Each row is a point. The points of each table are mixes of a few directions, plus a little noise. How many directions does each table use, and how many do they share? Where both have some left over, give the other angles between the two spaces (their principal angles), to ten degrees, smallest first.

First, 4 rows:
-2.10,+0.50,+1.63
-1.44,+0.33,+1.08
+3.80,-0.96,-2.93
-0.27,+0.06,+0.21
Second:
-2.18,+3.16,-1.50
-0.52,+0.75,-0.36
+0.61,-0.88,+0.42
+2.09,-3.03,+1.44
Directions: first 1, second 1, shared 0; angles 70

First, 9 rows:
-0.68,+1.10,+0.54,+0.51,-0.13,-0.61,-0.95,+2.34
-0.84,-3.16,+0.58,+1.83,+2.89,+0.52,-2.39,+2.08
-0.01,+0.72,-0.37,-1.39,-1.07,-2.13,+0.59,-0.54
+0.44,-2.49,-0.61,+0.01,+0.47,-0.60,-2.17,-0.94
-0.12,+0.47,-0.35,-0.37,-1.72,-2.42,-3.40,+1.55
-0.30,+0.36,-0.06,-0.98,-0.16,-1.45,+1.20,-0.13
+0.51,+1.96,+0.80,+2.42,+0.05,+5.27,+0.86,+0.47
-0.43,-1.31,+0.17,-0.06,+1.37,-0.54,+0.52,+0.10
+1.41,+2.37,-0.74,-1.86,-1.68,+1.95,+5.73,-4.82
Second, 9 rows:
+1.61,-0.52,-0.90,+0.67,-1.69,+1.74,-3.00,-1.87
-0.66,-2.82,+0.55,+1.03,+3.25,+1.06,+0.73,+0.31
-0.28,+1.97,+0.17,-0.23,-1.13,-0.63,+0.01,+1.19
-0.33,+0.79,-0.37,-2.48,-0.55,-3.00,+3.16,-1.34
+0.44,+1.72,+0.05,+1.10,-1.73,+1.26,-2.54,+1.27
+1.61,-1.85,-1.39,-1.22,-0.94,-0.07,-0.36,-4.15
-1.42,-0.27,+1.12,+0.79,+2.32,-0.05,+1.38,+2.48
+0.85,-2.97,-0.49,+0.71,+1.22,+1.61,-1.05,-2.07
-1.77,+4.03,+1.23,-0.35,-0.71,-1.97,+1.68,+4.22
Directions: first 4, second 3, shared 3

First:
-1.44,-0.42,+2.31,-2.00,-1.50,-1.06,+0.31,+0.55,+0.36,+2.15,+2.33
+0.53,+0.11,-0.83,+0.72,+0.56,+0.38,-0.13,-0.21,-0.12,-0.75,-0.90
+1.24,+0.33,-1.95,+1.70,+1.24,+0.91,-0.25,-0.48,-0.30,-1.76,-1.96
-1.40,-0.42,+2.26,-1.91,-1.49,-1.02,+0.31,+0.55,+0.29,+2.05,+2.27
-2.40,-0.63,+3.76,-3.38,-2.49,-1.81,+0.55,+0.94,+0.59,+3.51,+3.82
-2.07,-0.54,+3.22,-2.81,-2.08,-1.53,+0.51,+0.78,+0.52,+3.01,+3.28
+0.57,+0.19,-0.97,+0.82,+0.60,+0.46,-0.13,-0.23,-0.15,-0.87,-0.96
+0.75,+0.22,-1.25,+1.08,+0.79,+0.58,-0.17,-0.27,-0.19,-1.17,-1.25
+1.47,+0.38,-2.34,+2.05,+1.54,+1.08,-0.34,-0.60,-0.39,-2.13,-2.41
+2.69,+0.73,-4.32,+3.78,+2.83,+2.04,-0.57,-1.06,-0.65,-3.97,-4.38
Second (8 x 11):
+0.47,-0.55,-0.78,-0.17,+1.40,-0.43,+2.33,-1.26,+1.26,+0.75,+0.13
+0.62,-0.24,-2.14,+0.04,+2.76,-1.45,+2.55,-1.87,+1.75,+1.49,+1.51
+0.64,-0.16,-0.81,+1.45,+0.73,+1.18,+0.45,-0.17,+0.28,-1.27,-2.10
-1.82,+0.25,+1.44,+1.67,-1.12,+0.99,-2.20,+2.38,+0.23,-0.03,-0.16
-1.75,-0.04,+3.29,+0.24,-3.25,+1.64,-2.55,+2.76,-1.00,-0.71,-1.14
-0.36,-0.57,+2.18,-1.59,-1.95,+0.36,+0.40,+0.35,-0.53,+0.13,-0.40
+4.11,+1.05,-5.46,-1.73,+3.49,-2.54,+1.36,-4.44,-1.65,-0.95,+1.22
-1.94,+0.26,+2.28,+0.09,-2.05,+0.27,-2.34,+2.27,-0.37,+0.58,+0.96
Directions: first 1, second 4, shared 1

First (11 x 14):
+0.88,-1.88,-1.23,+0.08,-1.30,+1.35,+1.51,+2.45,-1.98,-0.38,-0.92,+2.06,-0.91,+0.47
-1.46,+3.15,+2.17,-0.14,+2.17,-2.32,-2.60,-4.25,+3.28,+0.68,+1.48,-3.48,+1.56,-0.76
+1.91,-4.09,-2.76,+0.18,-2.90,+2.97,+3.35,+5.41,-4.25,-0.88,-1.93,+4.35,-1.99,+1.01
-1.82,+3.90,+2.70,-0.11,+2.78,-2.92,-3.25,-5.26,+4.12,+0.90,+1.87,-4.33,+1.97,-0.97
+0.76,-1.62,-1.13,+0.02,-1.10,+1.18,+1.37,+2.17,-1.76,-0.31,-0.84,+1.71,-0.80,+0.39
-0.49,+1.14,+0.79,-0.08,+0.82,-0.82,-0.96,-1.49,+1.17,+0.22,+0.54,-1.22,+0.58,-0.25
+0.26,-0.51,-0.38,-0.04,-0.44,+0.43,+0.49,+0.75,-0.57,-0.13,-0.18,+0.60,-0.26,+0.14
-0.06,+0.13,+0.13,+0.02,+0.14,-0.14,-0.13,-0.24,+0.12,+0.01,+0.09,-0.17,+0.12,-0.06
-0.71,+1.54,+1.05,-0.04,+1.12,-1.14,-1.32,-2.10,+1.64,+0.39,+0.78,-1.68,+0.80,-0.40
+0.00,+0.03,+0.04,+0.01,+0.01,+0.00,-0.01,-0.06,+0.04,+0.00,-0.02,-0.06,+0.03,-0.04
+0.85,-1.86,-1.34,+0.11,-1.31,+1.42,+1.48,+2.49,-1.99,-0.46,-0.87,+2.01,-0.90,+0.43
Second (9 x 14):
-0.02,+0.12,+0.30,+0.09,-0.34,+0.18,-0.10,+0.37,+0.40,-0.49,+0.00,+0.23,-0.16,+0.14
+0.02,-0.23,-0.55,-0.16,+0.69,-0.34,+0.13,-0.73,-0.80,+0.92,-0.07,-0.41,+0.32,-0.27
+0.08,-1.01,-2.07,-0.57,+2.43,-1.23,+0.56,-2.68,-2.96,+3.33,-0.23,-1.55,+1.10,-1.01
-0.04,+1.29,+2.68,+0.71,-3.15,+1.58,-0.74,+3.48,+3.82,-4.34,+0.28,+2.02,-1.45,+1.28
+0.06,-1.27,-2.58,-0.69,+3.03,-1.52,+0.72,-3.35,-3.63,+4.15,-0.27,-1.93,+1.38,-1.27
-0.06,+1.11,+2.25,+0.62,-2.65,+1.31,-0.66,+2.94,+3.21,-3.65,+0.26,+1.71,-1.20,+1.10
-0.02,+1.05,+2.15,+0.58,-2.52,+1.27,-0.60,+2.78,+3.05,-3.45,+0.22,+1.62,-1.17,+1.05
+0.00,+0.16,+0.33,+0.10,-0.40,+0.19,-0.12,+0.41,+0.46,-0.52,+0.02,+0.25,-0.17,+0.15
+0.07,-1.21,-2.53,-0.67,+2.95,-1.46,+0.72,-3.29,-3.57,+4.05,-0.27,-1.90,+1.35,-1.22
Directions: first 1, second 1, shared 0; angles 80
